Each row is a point. Before rounding, the points of a table are all equally far from one centre. They may lie mostly on one side of it. Where is the centre, to within rounding?
In the rows, 128 means zero.

Points (7 x 3):
[[158 169 162]
 [119 149 198]
 [142 118 182]
 [112  99 165]
 [ 98 154 194]
 [119  98 163]
 [152 175 166]]
Centre: [117 145 149]

Points, 18 rows:
[[110  77 186  99  75 171 108 146 134 143 100]
 [ 39 106 177 131 161 155  96 154  73 122 116]
 [ 99 129 133 148 188 169 111 134  95 110 157]
 [ 93 119 181 137 196 148 122 153 186 161 120]
 [109 131 149  66 130 111 142  96  86 173  65]
 [ 65 133 161 100  93 104 138  79 115 128 143]
 [ 83 119 160  73 134 121  90 126 109 200  69]
 [ 84 173 152  86 189 137  81  99  99 118  87]
 [ 73  92 154 185 148 164 115 115 116 125 129]
 [123 120 145  76 161 107  96  88 179 133 158]
 [ 76 127 129  48 147 136 132 172 124 118 165]
 [109 126 157 171 135 165 119 136  95 148 146]
 [ 87  86 186 127 156 196 126 146 167 107 157]
 [111  87 148  80 224 123 134 109 150 166  78]
 [ 62  40 118  61 135 132 118 124 131 151 128]
 [121  88 141  67 110 107 129 124 130 145 176]
 [ 70  99 187 138 142 122 188 154 112 152 102]
 [131 114 150 113 193 156  66  71 130 115 103]]
Centre: [ 95 108 161  95 153 146 125 119 126 132 112]

Points, 25 rows:
[[168 126 131 103  99  76 114 168 125 130 114  83  84  79 178 166 127 193
   89 101]
 [ 94 147 150 129 127 116 161 120  66  97 166 112 139  99 188 116 103 223
  145  95]
 [163 169 120  69  97 130 118 147  80 132  68 163  73  97 143 125  65 196
  194  41]
 [146 129 154  94  92 177 154 147 124 156  92 182 156 170 110 127 144 221
  164 144]
 [200 127  99  93 134 143 150 145  74 123 167 160 165 133 146 137 130 201
  137 115]
 [122 145 141 128  67 150 169 172 108 106 147  78 102 125 190 133  87 164
  186  63]
 [187 174 105 139 104 120 156 157  72 130 155 112 173  72 124 118 158 185
  169 114]
 [149 162 163  97 149 153 151 188 103  99 165 101 128 129 104 100 133 208
  153 108]
 [126  93 147  98  86  97  81  54 104 120 105 103 135 171 135 121 156 163
  120  81]
 [ 89 157  55  96 160 133 119 119  95 152 133 129 119 100 117 189  97 178
  161  92]
 [122 118 122 151  80 158 149 143  98 106  61 122 146 147 157 146 144 133
   78 113]
 [103 117 140 107 134  99 135  86  70 118 117 188 124  50  98  86 107 176
  192 126]
 [125 114 129 155 167  89 140 163 132  92 119 128 131 153 108 145 119 153
  118  97]
 [123 125 163  85  61 155 139 161  80 101 131 116 114 138  99  89 113 233
  175 178]
 [101 151 136 131  81 151 138 119  51 154 167 118 163 129  99 179 122 192
  118 123]
 [113 115 118 130 109 130 144 115  92  51 122 113  83 147  75 133 119 174
   97  93]
 [159 143 147 143  58 165 145 178  65 147  65 148 136 112 129 173  77 223
  183 105]
 [109 162 146  66  92 173 112 101  92 117 132 152 141 117  86  82  70 245
  170  99]
 [ 91 167 112 145 115 140 123 116  67 105 165  59 120  94 123 105 155 174
  136 123]
 [130 194 213 135  82  93 104 104 138 105 111 141 151 120 110 119 115 175
  156 155]
 [145 162 130 143 127 138 101 141 113 107  90  72 106  84 129  55  88 141
  112 148]
 [140 178  91 123 178 172 115 125 117 114 134 139 108  63 143 110  97 182
  160 153]
 [153 157 170 119 102 184 130 109 148 135 124 119  72 167 113 162 107 183
  204 134]
 [150 123 154  92  95 136 154  99  63 111  92 126  81 134 144  54 116 136
  139  49]
 [164 167 144  83 162 142 156 126  49 141 115 168  84  88 104 154 139 197
  168 115]]
Centre: [134 133 130 102  94 130 121 127 108 125 102 123 124 106 131 129 113 175
 157 110]

Points (28 x 24):
[[143  84 135  83 125  79 170 169 141 131 110 136 190 100  75 200 130  96
  170 156  84 131 128 116]
 [106  64 132  95 150 129 173 177 126 107 186 181 147 106 103 228 177 106
  139 126  76 147 158 145]
 [141 109 130  95 133 116 194 181 148 134 134 147 191 129 127 166 115 104
  164 116 159 138 187  71]
 [105 157 138  79 148  72 161 101 107 200 135 126 130  79 193 173 147 128
  175 107 110 133 154 111]
 [ 57 189 123  84 137  96 158 163  79 114 154  88 147 129 126 183 154 154
  169 118 138 117 124 106]
 [118 101 123  81 125  98  81 182 103 156 168  89 153  86 128 206 143 137
  157 103  94 190 136 130]
 [ 85 134  90 103 119 113 152 161 163 147 147 124 148 108  82 176 163  71
  169 170 170 108 150 108]
 [150  83 153  50 164  76 134 150 138 147 142 176 157  71 138 208 117 143
  150 121 105 149 157 110]
 [112 113 177 102 165 161 145 204 138 150 127 128 133  50 147 205 190  98
  205 118  96 137 116 116]
 [ 81 103 157 103 126  71 133 152 154 174 128 181  98  63 161 179 140  90
  160 143 126  99 151  77]
 [109 147 133 129 136 155 129 123 172 190 123 146 153  87 111 206 112  98
  194 125 145 120 137 140]
 [ 53 119  95  97 108 121 129 154 137 211 122 190 136  88 100 210 146 136
  144 137 118 177 121 115]
 [115  90 109  73 113  88 108 102 138 124 176 163 120 130 103 127 141 137
  175  73 111 129 117  83]
 [163 122 134  96 115 112 127 190 128 147 202 169 151 123 102 212 129 132
  113  93  83 183 139 118]
 [114 149 109 126 127 100  78 150 133 143 143 117 139 130 144 211 118  85
  156 135  95  87 174 107]
 [ 73 139 126  55 170  64 151 183 151 157 150 142 135  76  85 172 140  73
  204  91 106 149 128  85]
 [165 128 117  60 146 122 114 208 140 165 167 160 149  91 113 202 144  90
  164 138 133 136 158 158]
 [131 127 167 101 129 165 100 152 112 164 123 160 108 104 108 147 182 148
  156  49  85 149 151 140]
 [ 76 126 138  88 167 110 121 100  98 116 153 163 110 155 166 156 114  77
  181 144 112 137 136  94]
 [104 117 127  41  96 122 125 150 167 166 109 124  95  97 156 239 133  89
  154 116  85 144 106  91]
 [121 105 123 105 133 104 197 134 113 189 162 123 118 101 121 202 150 171
  236  82 135 159 135  70]
 [ 50 142 157  64 156 103 163 189 116 133 148 188 174  84 140 158 123  97
  165 143  90 117 126  80]
 [117 126 102 111 139 120 153 172 157 138 158 113 117 140 132 204 114  89
  214  91  45 177  87  99]
 [120 182 138 106 105  97 178 136  96 155 109  94 171  86 111 210 128 112
  161 131 146 150 114 123]
 [ 69 110  83  71 140  69 148 161 180 165 117 132 121 118 124 144 100 144
  134 122 107 140 132 118]
 [132 105 126  41 168  96 161 201 128 199 151 143 131  92 118 218 207 110
  143 106  79 119 140 134]
 [152  92 161  65 195 128 138 155 110 143 172  87 146 101 123 149 181 137
  163 127  74 147 104 106]
 [106 111 126  98  92 137  99 132 140 164  89 166 128 161  84 200 141 112
  144 164  97 155 124 117]]
Centre: [111 122 126  99 135 123 155 159 117 151 143 143 122 114 122 180 148 117
 161 113 107 134 131 103]

Points, 29 rows:
[[180 105 132 123  94 161 120 157  87 138 134 172 123 121 111 113  76 134
  160 106  76 140  58 158]
 [ 72  95  92  48 120 133 136 169  75 108 106 177 150 160 169  89 136 164
  188 129 103 159  70 181]
 [165 104 105 106 126 168 121 114 108 127 132 136 121 109 100 118 104 136
  212 152  72 176  54 174]
 [124  87  71 132 148 129 126 153  57 113 144 190 153 177 172 117 133 133
  127 101 119 171 132 117]
 [110  64 104 111 132 109 130 149  79 134 102 184 182 160 158 154 122 134
  165 120 133 200 106 158]
 [155 107  34  98 157 154  99 128  82  93 106 198 126 119 147  77 116 198
  143 143 128 161  68 171]
 [118 174  92  67  97 129 150 153  79 124 144 187 134 145 144 100 145 163
  149 131 189 128  85 181]
 [ 89 120 102 139 165 122 122 142  80 129 140 218 122 142 148 131 131 133
  231 128  93 195  87 118]
 [ 94 124  95 127 105 118 109  87  65 173 122 140 142 163 190 132 112 164
  162 125 119 175  97 191]
 [120 110  86 184 141  84  96 124 119 144 114 197 119 122 190 167  95 172
  182 129 131 148  80 143]
 [159 100  97 104 169  95 112 134  59 130 171 170 147 137 190 132 148 142
  204 113 133 161  91 140]
 [ 99 129  76 128 125 204 104 137  94  92 130 139 162 112 151 193  88 155
  163 135  83 172 111 133]
 [ 82 107  64  65 165 131 124 150  85 141  91 165 105 151 155 120 115 122
  210 109 168 162  91 178]
 [106 129  89 115 137 134 167 180  92 112  97 207 169 104 117  86 116 180
  156  89 181 151 138 167]
 [ 73 104  59  76 141 174 138 168  81  75 131 177 117 113 143  92  94 159
  145 114  77 199 107 184]
 [ 93  88 131  79  93 101 143 184  95 145 154 183 137 128 135 130 145 111
  198 114 122 154 130 140]
 [ 88  82  73  83 185  84 119 144 106  98 102 147 138 146 186 126  89 120
  166 152 175 134 106 144]
 [ 95 104  98 172 139  81 126 134  97 128 132 150 122 131 191 144  81 103
  152 127 146 151  54 176]
 [160 123  81 172 177 168  88 128  91 132 133 189 184 145 156 111 120 178
  180 118 131 149 103 178]
 [ 84 133  42 157  91 152 117 151 118 104 130 167 100 173 169 123 121 150
  112 131 112 186  85 154]
 [101 134 118 118 182 109 115 160  58 102  81 135 104 150 144 130  81 119
  188 142 130 146  69 195]
 [168 116  34 121 175 134 138 116  86 106 168 168 128 153 133 141 117 153
  157 106 110 199 117 167]
 [ 89 142  94 123 125  87  98 189  83 116 129 174 100 127 144 141  78 133
  136 178 152 100 102 128]
 [103  84  79 110  79 158  86 114  75 101 176 171 114 129 143 105  89 124
  194 153 129 148  78 137]
 [101  92  81 131 116 174  79 164  80 102 134 193 147 124 168 105  70 151
  137 146 159 169  82 189]
 [ 77 140  50 102  96  91  55 128 136 123 101 173 104 121 139 109 104 155
  203 149 149 172 107 133]
 [ 99 172 112 111 161 129 154 129  43 140 112 185 139 134 121  91  86 137
  134  94 112 201  93 178]
 [118 155  68  71 155 131 112 175  85  81 163 159 160 139 174 120  97 156
  198 175 168 189  98 137]
 [ 86 116  91 111  83 111 149 113  59  90 143 158 144 135 188 134  82 111
  161 116 138 114 115 188]]
Centre: [114 133 101 112 138 130 126 139 120 114 128 156 132 119 149 110 107 155
 163 124 117 148 104 147]

Points, 30 rows:
[[133  86 143 170  86 111 149  83 141 177 170 162 137 162  91 205  49 144
  145 204 159 133 136 101]
 [121 134 150 117 172 122 177 121 114 103 147 160 111 144 108 121  32 154
  159 185  95  67 139  76]
 [188 138 117 134 149 158 167  89 139 130 157 160 143 145 109 179  86 131
  177 150 100 155 137  73]
 [141 132 162  88  97 119 131 101  92 117 161 175 154 152 148 113 103  67
  175 119 135  55  91  64]
 [101 113 134 141 139 135 148 140 157 161 175 230 191 138 138 172  93  62
  114 118  91 118 138  81]
 [129 109 122  89 118 134 160 113 130 145 149 138 137 171 120  86 159 106
  105 176  80 140 137 121]
 [138 115 126 133  90 157 154 123 117 129 125 135 119  95  82 151  87 157
  150 105 112  87 171  60]
 [169  53 183 117 125 153 111 110 101 163 127 197  75 161  94 118  93 119
  167 141 168 120 127 152]
 [138  78 154 166  99  63 104 119 117 135 150 205 133 124  77 187  84 152
  151 140  91 102  98  27]
 [111 149 145 162  97 126 100 148 100 102 164 171 102 138  84 155  94 101
  196 156 167 103 135  93]
 [201 105 153 145 113 128 159 101  98 130 147 143 121 133  89 149 148 128
  131 154  98 161 183 114]
 [115  64 123 130 118 142 170  79 154 119 152 246 186 109 100 126  94 105
   94 131 142 143 153  89]
 [118 166 121 131 116 125 134 108 115 174 167 200 187 141 101 180  76 164
  145 138 131 170 169 129]
 [201  98 147 180 138 143 144 105 146 123 145 217 152 144  95 171  50 142
  157 175 161 104 150 114]
 [159  88 101 112  88 142  98  76 135 173 123 156 175 110  94 176  86 103
  103 185  99 119 157 134]
 [179 107 137  82 149 144 113 174 145 135 126 188 139 165  79 167  65 113
  174 143 120 112 148  67]
 [154  99 125  72  85 127 174  68  82 144 122 151 103 140  99 174  72 173
  107 149  92  71 156 100]
 [143  81 161 111 120 156 159 124 142 102 112 238  94 115 125 147  63 154
  121 162  65 131 137 107]
 [150  41 129 150 133 101 155  97 141 118 164 220 165  68 136 166  36 120
  128 159 115  91 141 109]
 [150  60 123 124  89  70 131 125 134  94 144 154 143 110  68 179  72  73
   77 158 113 148 149 121]
 [187  65 195 161 112 126 121 116 118 142 148 174 148  91 123 150 110 175
  124 164 108 143 155 141]
 [172  47 123 144  97 148 136  88 106 162 137 215 110  90 115 156 110 151
  133 102 166  94 139  97]
 [145 101 125 125  72 101 187 110 100 178 142 182 113  89 122 219 108 140
  160 157 148 147 118 113]
 [172  98 142 127 112 164 127  89  96 104 157 188 122  79 113 117  47 120
  143 154 142 154 166 136]
 [180  55 135  92 110 128 118 116  78 121 142 191 121 139  65 141  94 109
   81 153 129 177 120  56]
 [125  77 195 120  65  85 157  92 111 114 173 201 120  80 143 174  91 136
  150 100 143 119 147 106]
 [160  42 183 131 114 148 107 127 157 117 146 178  96 120  99 145 122 145
  155 133 121 148 122  73]
 [190  53 134 105 165 124 121  74  81 161 136 197 175 101 109 124  86  98
   83 161 102 129 124  74]
 [156 128 174 132  68 134 117 126 142 122 159 173 144 109 152 102  73 131
  113 199 130 104 137  72]
 [199 108 129 112 145 149 156 104 103 177 138 224 154 135 121 128  81 159
  165 160 122  90 126  46]]
Centre: [127  95 146 127 120 109 142 112 103 141 142 181 141 146 106 147  86 117
 130 144 120 111 121 111]

Points (31 x 24):
[[193 179 138 122 101 119 136 105 132 139 135  92  78 121 154 130 194 110
  133 122 155 130 202  81]
 [136 208 127 127 142 116  94 171 116 133  98 129  54 105 107 128 185 118
  113 111 170 151 143  78]
 [145 235 147 136 145 134 133 160 165 148 146 140  64  99 149 124 190  81
   95  98 124 102 161  82]
 [134 190 161  81 116  87 143 165 150 168  82 161  70  71 145 117 165 133
  124  94 154 144 171  72]
 [132 241 179 113 120 109 190  91 171 121 127 165  93 124 150 118 157  99
  136 109 117 171 143 115]
 [198 136 133 124 123  94 117 135 136  98 136 110 124 122 179 135 163 128
   87 107 135 167 109  77]
 [108 184 148  99  91 117 123 151 116 131 129 181 100  56  77 116 177  78
  110 120 142 154 156  88]
 [138 180  95 127  72 114 144 170 144 138  86 104  82  52 128 134 136 113
  113 125 166 167  99  63]
 [101 204 154 130 122 112 115 143 168 124  91 157  35  61 154 106 139 111
  111 150 186 153 165  74]
 [130 176 173 160 158 118 133 114 153  70  96 105  89  56 103  79 194  79
  102 126 131 109 190 105]
 [155 187 149 123 102 151 181 173  98 172 125 157 102  49 155 104 140  90
  156 134 180 123 170  78]
 [154 171 121 116 124 137  96 174 137 150 148 153 120  60 115 118 138 105
   93 138 184 100 185  85]
 [178 231 137 138  85 103 134 146 134 171 141 134 107  72 122  72 128 122
  143 135 158 150 106  80]
 [156 221 145  95 151 138 144 153 146 132 124 158 120  95 136 113 139 128
   95 100 175 142 162  57]
 [137 204 137 138 143  87  84 139 159 196 120 150 106  78 152 176 186 113
   86  85 138 127 133 127]
 [160 154 153 115 142  84  97 178 116  98 139 178  73 127 180 179 133  79
  148  96 136  96 142  77]
 [104 226 146 143 104  97 126 150 111 113  90 182  94  50 147 125 173 118
   96  80 127 157 138 142]
 [121 209 113 142 129 115 128 122 146 194  43 121 127  69 167 132 157  53
   93 108 112 118 176  79]
 [156 185 134 144 106 130 119 158  90 130 148 147  80  95 107  95 151 119
   57 123 148 130 161  97]
 [126 247 153 161 107 133 133 149 114  99 151 112  90 117 174 141 135 114
  121 123 181 100 200  98]
 [163 186 144 120 133  84 173 123 131  78 118 147 128 127 113 162 163 111
   91 139 148 172 187  93]
 [175 191 137 115 138  97 137 177  98 112 133 137  94  85 143 133 157  81
   96  71 166 169 136 116]
 [146 213 107  99 128 102 128 112 172 165 115  86 138  69 112 134 166 132
   62 131 103 118 140  87]
 [151 173 139  64 150  93 110 110  92 123  92 132 109 157 152 165 136  61
  118 118 169 109 150  87]
 [105 212 124  99 121 114  86 157 121 102 123 147  87  65 138 148 177 116
  110 115 121 153 188  54]
 [136 195 140 107  88 115 118 161 128 146  91 177 115 105 102 111 146 116
  125  91 172 161 132 145]
 [138 211 153 132 130  86 154 150  77 106 123 163  78 111 121 177 165  84
  116 139 177 151 134  54]
 [135 215 128 116 106 112  97 148 145 174  90 127  87  59 125 128 167  69
   68 112 164  91 158 112]
 [162 242 129 154 127 127 127 138 115 121 145 123  72  71 185 129 189 119
   93  91 143  94 141 100]
 [148 222 165 145 108 111 118 138 113 119  87 157 134  89 128 134 163 135
  139  83 215 127 152 101]
 [123 241 163 120 118 118 136 142 149 131 101 163  41  96 108 107 147  85
  132 117 170 153 141  80]]
Centre: [122 167 155 144 132 105 134 122 131 129 113 120 112  83 146 139 128 103
 141 135 121 114 134 105]

Points (30 x 24):
[[165 201 138 227  91 154 131 113 135  96 112 116 162 116 139  84  96 125
  140 124 104 112 142 123]
 [145 221 166 181 109 152  93 142 103  86 128 117  79  93 120 121  96 133
  141 112 111 125 157 127]
 [110 209 156 215 107 157 142 120  66  82 161 118 156  80 108 106 111 116
  114 124 102 133 101 151]
 [104 185 170 219  95 172 110 140 122  82 144 116 126 119 130 142 107 134
   93 109 110 144 200 119]
 [ 85 179 159 188  95 163 107 124 139  95 138 155 110 152 135  89 105 114
   96 133  93 127 145 179]
 [152 220 151 207 117 149  78 167 105  52 142  93 165 136 138 143  89 138
  173 126 132 127 177 171]
 [141 170 169 218 144 135  74 137 118  87 127  84 115  68 144 104 119 123
  147  92 134 184 131 163]
 [127 206 185 199 146 174 114 174 158  86 109 119 132 117 118  99 107 120
  115 105 108 177 164 159]
 [129 194 149 167 104 178 128 153 154 131 144  77 141 105 129 138  90 165
  138 143 119 138 134 121]
 [151 193 192 205  84 156 155 144 109  82 132  94 131 118 123  96 146 121
  144 136 112 132 149 184]
 [170 186 139 207 100 181 108 110 133  88 121 144 120 143 138  78 115 164
  127 111 123 153 162 135]
 [131 207 139 230  66 146 107 168 112 100 102 122 116 146  99  71  76 123
  118 133 128 150 140 151]
 [146 183 180 194  73 162  93 106  93 109 141 137 133  97  76  97  95  98
  104  91 127 144 114 135]
 [108 241 166 232 124 142 112 172  88  99 131 121 162 103 121 111 124 104
  131  74 116 163 163 116]
 [188 192 163 185 101 178  95 120 107  99 112 112  98 138 108 110  78 135
  112 153 145 138 141 182]
 [138 220 168 174 110 162 109 129 129  89 144 131 107 112 137 106  79 117
  114 103  94 143 150 166]
 [157 184 160 172 126 156  87 154 118 127  97 157 132 116 136 109  84  88
  143  96 109 180 194 139]
 [126 210 156 226  87 159  99 150 136  92 139 121 107 117 133 109  97 116
  108 120 101 173 133 162]
 [128 228 168 182 132 148 110 136 108  47 143  77 108 126 114 108  61 114
  126 125 128 152 161 164]
 [116 206 201 220 129 174 110 133 100  89 109 123 135 141 160 110 124 117
  128  93  94  93 173 152]
 [107 190 132 214  85 141 128 183 164  98 111 116 124 127 125 115  87 147
  164  64 106 130 124 179]
 [ 77 188 146 219 118 143 148 130 116  64 135 126 122  87 125  83 110 142
  114 110 138 180 130 171]
 [139 217 159 220 103 151 143 146 101 102 110 142 141  96 108  81  91 117
  128 140 115 150 160 155]
 [108 206 174 186  96 115 131 149 124  73 158 123  91 122 135  99 105  90
  118 105 106 170 121 149]
 [133 201 183 223 122 152 110 140 112  93 105 148 122  83 128 105  85 122
  119 133 109 144 133 145]
 [110 180 171 179  59 135 114 141 137  91 105 154 106 147 180 159 114 115
  142 129 128 133 130 164]
 [149 203 148 193  92 181 116 158 119  55 123 129 162 105 119  75 102 134
  106  76 132 164 148 143]
 [149 219 190 217 149 169  94 170 104 106  94  85 136 138 145  91  90 144
  127 134 140 147 153 158]
 [ 90 205 175 190  77 147  92 150 110  65 139 119 109  98 139 177 121 118
  150 109 120 153 151 144]
 [140 203 150 208 119 149 109 135  82  61 134 111 104 128 150  87  92 127
  137  93 124 162 176 209]]
Centre: [120 157 123 181 138 144 118 140  94 103 114 107 146 159 111 138 123 106
 136 100 149 137 128 148]
